Every row gives one point. Each copy is the shape, with its points in the same order, turned, moved and blurred by noise. Some copies are also mirrored. Which?

Shape:
27	-8	-28
10	-34	-2
-23	6	43
-7	-38	-1
95	68	0
-5	-6	-26
Copy 1:
-12	6	-42
-41	-2	-18
-12	-8	44
-45	-17	-10
53	94	-30
-6	-22	-24
Copy 1 is: mirrored
Copy 2 (6 x 3):
33	-11	-21
24	-27	9
-23	8	43
7	-38	21
79	79	-9
4	-17	-23
Copy 2 is: only turned

Shape (9 x 6):
-29	-35	75	-25	24	-14
42	5	27	-49	-23	-7
-33	14	-9	-36	80	-11
87	-42	-25	22	-6	-70
-37	-39	-7	-19	47	-18
-38	5	32	-4	-40	-28
-59	0	3	-27	-41	45
40	-4	-16	78	-69	-8
-54	-26	0	-3	3	-31
Copy 1 (9 x 6):
-42	-39	75	-11	7	-14
27	-9	13	-46	-20	-13
-54	-6	-6	-24	85	-22
82	-54	-22	38	8	-52
-53	-50	-4	6	42	-8
-40	7	15	13	-49	-28
-68	5	-9	-26	-45	44
50	14	-21	81	-48	6
-61	-38	0	17	-4	-16
Copy 1 is: only turned
Copy 2:
-11	-43	88	-8	8	-26
45	7	38	-21	-44	-1
-26	-8	16	-35	64	16
81	-34	-48	21	-15	-63
-28	-55	14	-22	32	-8
-39	0	41	7	-44	-41
-63	-20	36	-4	-62	35
17	-7	-29	94	-71	-30
-49	-39	13	-8	-4	-35
Copy 2 is: only turned

Shape:
0	-33	21	56	-91	14	1	20	3
-33	28	-19	-64	-7	-24	-24	-31	-28
-14	-25	6	37	-28	-3	-16	74	-24
-16	62	-67	-28	-10	-8	5	-32	-20
-5	40	-41	-32	26	26	-26	-6	11
-58	5	-81	-41	8	5	17	-23	-27
53	-34	10	33	-39	-18	41	43	-15
-2	-45	40	20	-9	25	27	17	-35
-34	17	-36	-41	3	21	14	-25	30
4	1	-78	-23	3	17	-41	-56	-14
-19	2	-32	-35	3	-33	-14	-31	21
-13	-10	26	86	-9	-15	21	15	-10
20	-16	22	49	-68	21	28	56	2
0	-59	5	45	-34	-19	20	58	15
Copy 1 (14 x 9):
-3	-17	3	45	-65	36	19	56	-50
-32	13	-30	-64	-4	-47	-30	-12	-32
-27	-32	9	43	-5	0	-40	76	-26
-22	3	-49	-16	-10	-41	-31	-61	-8
-7	20	-27	-33	31	1	-49	-24	15
-60	-41	-69	-40	21	-20	-19	-39	-11
38	-63	30	43	-31	-20	-7	39	-26
-11	-59	50	7	9	13	7	37	-48
-30	-2	-34	-42	3	-4	7	-20	24
6	3	-81	-36	26	7	-24	-36	-44
-6	11	-46	-37	12	-40	1	11	-9
-18	-18	26	76	15	-13	28	35	-38
1	-36	35	60	-52	23	-9	45	-11
4	-55	1	39	-13	-3	6	86	-11
Copy 1 is: mirrored
Copy 2, 14 rows:
-19	-34	23	59	-95	6	19	15	-19
-39	37	-21	-42	7	9	-36	-34	-18
-26	-23	16	24	-26	-1	31	61	-50
-21	63	-73	4	2	16	-21	-30	-19
-15	57	-24	-5	25	-1	33	-41	-30
-59	7	-85	-10	31	23	-2	-36	-20
50	-45	-5	26	-57	17	16	40	-15
1	-54	30	23	-17	52	18	5	-41
-38	27	-36	0	8	21	28	-54	14
-15	17	-58	2	4	-27	-6	-79	-51
-23	17	-25	-10	12	-22	-11	-39	17
1	-25	25	85	-12	19	-2	34	-15
7	-23	17	49	-80	29	46	42	-21
-5	-59	5	36	-40	-10	42	50	4
Copy 2 is: mirrored

Shape:
13	-15	-29	-59	5	-8	-10	9	-6	0	-6	-3
-7	23	-19	49	16	-28	14	-77	19	-5	-13	-19
-62	2	5	24	-51	15	-24	11	-30	-48	4	-4
-45	1	-8	27	36	-12	-39	-52	6	-2	31	-24
-23	-22	36	32	-10	9	11	-14	2	29	55	-46
57	56	-33	-27	6	-8	22	47	18	-35	-18	-1
-45	-29	27	81	-11	3	-60	9	-9	-52	-24	-49
-56	16	15	55	17	-35	3	-50	-55	30	7	-55
22	-12	-13	-49	-31	-59	5	10	19	17	4	28
5	30	9	45	6	-10	-12	-56	-26	0	6	-27
18	71	19	-60	-13	-36	-13	41	41	-13	1	1
-43	-4	17	-31	26	-25	43	39	7	-15	4	27
-31	24	9	62	-7	13	-8	-51	13	24	-29	-20
12	18	27	-51	10	3	-12	45	-4	14	-12	42
-3	8	-6	75	14	-9	-18	-66	-18	-18	30	10
-5	13	-28	18	-6	-27	-30	61	7	7	2	16
-8	-13	30	37	29	-28	3	-35	-14	-21	-15	-7
-6	17	-30	-22	-17	18	-24	60	24	-23	-19	5
Copy 1:
22	-5	-19	-67	16	-2	2	13	3	5	-22	0
13	-17	-32	56	-7	-29	10	-84	29	-2	-29	1
-54	-7	19	12	-59	30	4	6	-9	-23	-1	4
-38	-16	-2	22	15	-6	-33	-60	23	14	-3	-15
-11	-35	40	25	3	-1	27	-29	27	33	38	-63
58	67	-24	-6	0	2	17	42	28	-22	-18	9
-44	-39	43	66	-39	20	-39	2	8	-25	-55	-38
-57	0	-6	45	-4	-39	26	-72	-28	23	-21	-55
36	-11	0	-53	-28	-60	5	18	26	25	6	22
3	7	1	43	-11	-4	0	-73	-2	8	-14	-19
24	76	22	-45	-10	-34	2	28	70	2	-12	19
-19	0	21	-18	31	-30	52	45	14	-10	1	16
-20	-9	3	60	-24	4	21	-48	31	49	-41	-8
20	30	34	-41	16	-2	10	44	-3	35	-15	32
-3	-23	0	79	-13	-6	-18	-60	-7	6	24	10
-2	19	-18	9	-18	-18	-26	56	13	29	-7	5
6	-20	25	47	16	-31	11	-37	0	-5	-30	-3
5	15	-11	-19	-13	33	-10	56	32	5	-21	13
Copy 1 is: only turned
Copy 2:
-4	-25	-25	-64	4	-22	-9	11	-11	2	-29	-6
-17	12	-10	29	4	-46	7	-84	27	1	-20	0
-68	-24	7	30	-63	-5	-22	11	-33	-33	1	-2
-52	-15	-9	19	31	-17	-35	-60	2	15	21	-7
-12	-45	35	32	-9	1	7	-23	-1	35	47	-30
51	45	-36	-34	-7	-19	12	31	12	-46	-36	-22
-59	-52	27	95	-21	-16	-59	-2	-10	-24	-33	-37
-67	-6	20	56	9	-52	23	-64	-41	42	13	-41
18	-16	-7	-62	-16	-78	-5	24	14	9	5	16
-10	15	9	36	-3	-36	-10	-68	-24	11	-6	-6
9	61	11	-54	-11	-43	-33	45	22	-30	4	-28
-43	-12	15	-32	22	-28	42	48	17	-27	7	8
-34	18	16	50	-25	-12	0	-50	22	36	-30	-3
-1	20	24	-55	11	-18	-8	58	-16	4	-20	18
-12	-7	-6	64	5	-26	-17	-72	-14	-7	10	36
-6	5	-37	14	-6	-40	-27	63	-1	5	-5	6
-18	-25	36	27	24	-43	4	-36	-2	-16	-27	6
-9	9	-32	-18	-28	0	-31	58	12	-21	-34	-6
Copy 2 is: only turned

Shape:
63	28	-2	-30	57	25	-61	45	0	-10	19	14
7	-3	-14	13	-32	33	-13	8	-23	-12	3	18
-51	16	-10	24	34	-33	14	-6	20	32	36	-17
47	10	-23	14	78	7	-23	-6	14	3	-13	29
-2	32	-10	-21	-49	24	24	12	-6	-13	8	-15
-51	-48	-30	32	-8	-25	8	-1	-34	-26	22	-40
8	-1	4	3	-20	35	-4	-40	5	-15	31	-27
-74	-23	-38	9	4	-41	-16	-18	11	-15	-1	13
7	21	27	-11	-38	-6	47	-18	-25	-32	0	-7
67	-28	-5	-27	38	0	-30	35	3	35	-22	15
12	26	-46	39	-24	19	7	4	-7	-14	2	-30
-38	-21	2	14	15	-39	-9	22	26	-25	-14	-10
55	5	6	2	24	33	-65	13	8	6	-44	-20
46	31	-11	-26	68	33	-50	10	-34	13	-35	-8
-85	-18	-18	15	35	12	38	1	22	8	14	-5
-67	2	5	59	33	-16	-18	6	-7	28	19	16
18	15	14	15	-8	38	26	13	-7	-41	4	-13
Copy 1:
38	22	-43	-19	40	7	-47	48	35	11	69	41
0	-29	-10	30	-10	36	-11	35	-14	-2	24	-16
-59	6	3	17	20	-4	-8	-48	59	26	1	-20
11	-14	-70	12	44	10	-40	-8	32	-6	23	48
27	13	23	2	-25	32	25	7	5	2	17	-17
-57	-34	-10	19	7	-36	4	15	-12	-9	-9	-81
15	-6	9	31	42	18	9	-12	-39	9	18	-21
-86	-39	-1	-8	-6	-17	14	-14	-9	9	5	-9
44	-12	33	5	-26	-11	-4	-35	-23	-3	8	-27
44	-27	-26	-33	37	12	-51	46	35	32	-2	40
11	8	-36	28	-11	25	37	12	6	-2	-3	-28
-47	-2	13	-7	5	-43	-9	15	8	-2	-10	18
31	20	-50	-9	35	23	-41	48	-10	22	-3	46
25	27	-79	-40	33	43	-58	20	11	3	25	27
-87	-17	36	15	30	18	2	-20	41	-27	0	-23
-82	0	-6	40	1	7	-44	-14	29	23	12	-16
27	8	0	35	-3	13	-7	10	-9	-35	17	-21
Copy 1 is: mirrored
Copy 2:
56	17	-32	9	81	28	-49	60	38	-1	-12	-13
-5	5	-11	26	-6	29	-7	30	-3	-9	23	-16
-36	-67	-2	-11	39	-32	-8	-10	34	33	9	20
39	-16	-30	16	63	44	-49	9	29	-12	-20	52
10	13	-12	-39	-32	-1	13	24	21	-16	20	-27
-55	-65	-11	32	8	-17	27	9	-3	-37	-11	-30
2	-13	28	-6	19	29	-15	-10	24	-15	22	-38
-90	-34	-30	29	11	6	-2	-5	36	2	-12	2
-3	29	5	-33	-3	-14	30	-16	-6	-25	2	-8
60	-8	-44	28	26	47	-36	31	16	33	-61	6
24	-38	-25	8	-17	3	-17	8	21	-42	36	-14
-38	-24	-8	30	11	-26	-8	18	47	-20	-36	13
41	6	1	23	15	25	-91	31	18	-5	-42	-9
43	-5	-37	-13	55	34	-92	50	-7	-10	-33	10
-61	-74	11	-15	6	4	15	24	28	6	-4	35
-48	-49	-1	38	34	-36	-20	26	2	28	16	36
23	-3	29	-7	3	2	7	20	22	-48	8	2
Copy 2 is: mirrored
Copy 3, 17 rows:
69	56	-15	-45	-3	-8	-63	47	-24	-10	30	11
3	21	-25	6	-6	44	-23	7	0	-21	-28	5
-13	22	-24	32	40	-20	24	0	32	-34	66	19
67	31	-27	-30	57	-33	-22	17	-17	-21	-1	28
-42	47	-24	-13	-7	41	5	30	11	-24	-7	-25
-34	-23	-40	50	8	17	-6	-44	-19	-44	33	-25
10	20	-6	-25	3	39	11	-26	28	-30	5	-25
-44	-22	-57	24	26	-22	-31	-26	30	-40	23	18
-56	34	20	-20	-2	17	22	-1	-13	-26	-18	-19
63	-3	-26	-23	3	-31	-22	58	-27	24	0	-2
0	60	-53	20	17	32	3	-6	-3	-31	-13	-27
-23	-5	-17	33	26	-42	-36	6	15	-36	19	-23
65	37	-16	-20	28	-4	-53	18	3	30	-15	-33
50	46	-26	-46	50	6	-53	22	-38	37	19	4
-33	-23	-28	29	71	16	6	17	29	-58	49	7
-3	5	-5	66	47	-2	-17	-12	27	-18	44	46
-4	40	14	-7	18	35	-8	16	-15	-46	-15	-28
Copy 3 is: only turned
Copy 4 (17 x 12):
-12	19	7	-9	95	6	-50	21	10	-15	-6	-13
-6	26	-30	18	-8	18	-11	-1	-35	-51	6	-7
-37	-16	4	59	-14	-37	32	33	-1	28	29	-23
-21	37	-6	37	47	-18	-28	3	26	12	-36	16
-5	39	-9	4	-5	22	46	16	-29	-48	30	-28
15	-57	-45	63	-31	-24	35	23	-27	-39	0	-20
1	11	-13	47	-3	35	20	-23	18	-39	40	-21
-27	-20	-52	31	-44	-66	17	15	13	-23	-3	-28
26	34	2	21	-1	-10	63	-14	-30	-60	32	1
-5	4	10	-33	39	9	-36	-3	0	21	-40	22
19	35	-30	54	-6	28	16	36	-17	-23	-1	-30
3	-26	0	17	-28	-51	12	39	18	-30	-6	-7
14	26	27	9	26	25	-53	-9	22	-20	-39	-26
-20	29	23	13	74	3	-31	-17	-4	-3	-55	-35
-73	-26	-7	61	-34	-23	47	36	2	-21	0	0
-42	-12	4	70	-33	-58	-16	23	-23	-1	22	-10
7	30	7	39	18	19	25	23	-14	-64	13	10
Copy 4 is: only turned

Shape:
-17	27	-6	-9	-10	-34	48	7	-48	0	19	-7
-42	-11	-4	23	-20	-11	9	-65	-37	8	21	-25
-16	-21	46	-5	-23	-44	35	-36	-35	15	0	-25
-39	7	-6	-20	-20	-44	18	-4	6	35	35	-15
-32	-25	19	22	-1	-42	-9	-36	-51	-14	39	4
-26	-22	59	34	9	14	19	-35	-4	-11	24	7
45	-24	40	-31	20	5	-2	-61	20	-33	1	20
6	15	-7	33	-37	-24	13	-18	-17	27	9	-8
23	-23	-7	-38	47	27	21	-37	18	23	-45	30
-7	-4	-3	12	2	-43	8	-9	-32	23	27	-43
11	-44	34	35	56	12	-1	-44	19	-4	-20	-4
48	-70	-21	-41	13	45	23	-4	26	6	-26	11
-12	-36	27	17	28	20	-13	-35	33	-47	-55	-7
19	-22	-10	-35	-5	12	-15	15	-9	49	-35	22
33	-53	-37	-21	4	-15	27	-4	25	30	-39	49
Copy 1:
-38	2	-19	21	-22	18	48	-9	-9	-19	-29	-11
-22	43	-33	-1	-34	25	1	-49	24	7	17	7
-34	46	18	-2	-6	16	45	-42	5	0	13	-13
-32	23	-23	-13	-17	-20	40	-7	20	-1	-21	33
-55	31	-37	-6	-7	31	11	-29	9	-25	51	4
-38	47	-18	-10	12	58	5	-6	-18	43	45	17
17	27	30	40	47	35	-1	2	-12	-4	54	48
-10	41	-11	-6	-41	-10	8	-3	-18	-8	-7	-6
24	-23	18	45	46	-10	-21	-18	-23	42	17	38
-11	24	-37	-15	-8	-7	37	-17	13	-17	5	-18
13	30	-13	12	53	18	-19	-1	-5	56	64	-6
48	-53	45	16	13	-2	0	17	-11	37	44	30
0	23	18	24	47	44	-52	25	23	44	40	-6
9	-36	33	-18	20	-32	-16	-16	-29	-4	-8	17
-4	-36	38	40	9	-56	-10	12	-19	27	27	25
Copy 1 is: only turned
Copy 2, 15 rows:
-44	-52	-26	0	-22	1	16	-2	-14	-8	-14	11
-42	-26	7	55	4	44	-4	-7	29	-22	-38	22
-30	-55	-12	11	0	40	43	11	49	0	-8	8
-21	0	-11	-3	-30	27	27	39	-7	-1	-39	34
-10	-64	18	29	5	48	-7	13	11	-28	-16	42
-11	-14	19	47	7	66	19	11	16	-25	48	10
28	-1	-2	-17	80	42	-6	-24	32	-5	42	14
-11	-17	15	22	-36	-4	14	-10	33	8	-27	20
-32	34	-4	-33	51	30	-42	11	32	52	48	5
2	-30	-26	36	-17	7	15	30	20	5	-24	26
8	4	13	42	42	32	-13	31	55	7	63	13
11	26	-22	-51	5	39	-49	3	62	21	49	-37
-7	9	41	22	66	19	-19	46	47	-32	51	-28
1	-4	17	-35	-8	17	-29	25	22	69	5	-20
-19	20	14	-66	-11	2	-48	25	53	32	27	17
Copy 2 is: mirrored
Copy 3:
-17	34	-7	13	0	-14	20	28	-35	27	-38	-5
-2	-43	-6	46	-39	-11	38	-8	-30	31	-13	-4
20	5	25	3	-54	-33	35	-18	-33	29	-41	13
-18	-10	5	-14	-23	-44	43	32	-11	8	-12	-24
7	-12	9	40	-15	-43	12	-34	-54	36	4	-21
18	-6	33	42	5	-12	42	-59	-15	-9	-10	0
38	-8	-10	-14	-29	7	1	-66	-38	-65	-17	0
34	-10	-4	22	-17	-16	11	32	4	19	-14	3
-3	-2	-45	-31	-18	12	23	-43	1	-55	5	60
1	-13	-2	-6	-15	-22	6	-2	-8	48	-27	-21
17	-28	-2	10	-6	-3	10	-95	22	-22	-12	24
-8	-37	-13	-44	1	7	-16	-30	-14	-67	-18	80
-19	-11	12	32	-38	1	-18	-83	25	-60	-15	14
-1	-5	2	-39	-19	-1	-11	12	0	-17	33	56
13	-11	-39	-29	-9	-51	-12	1	2	-54	2	72
Copy 3 is: only turned
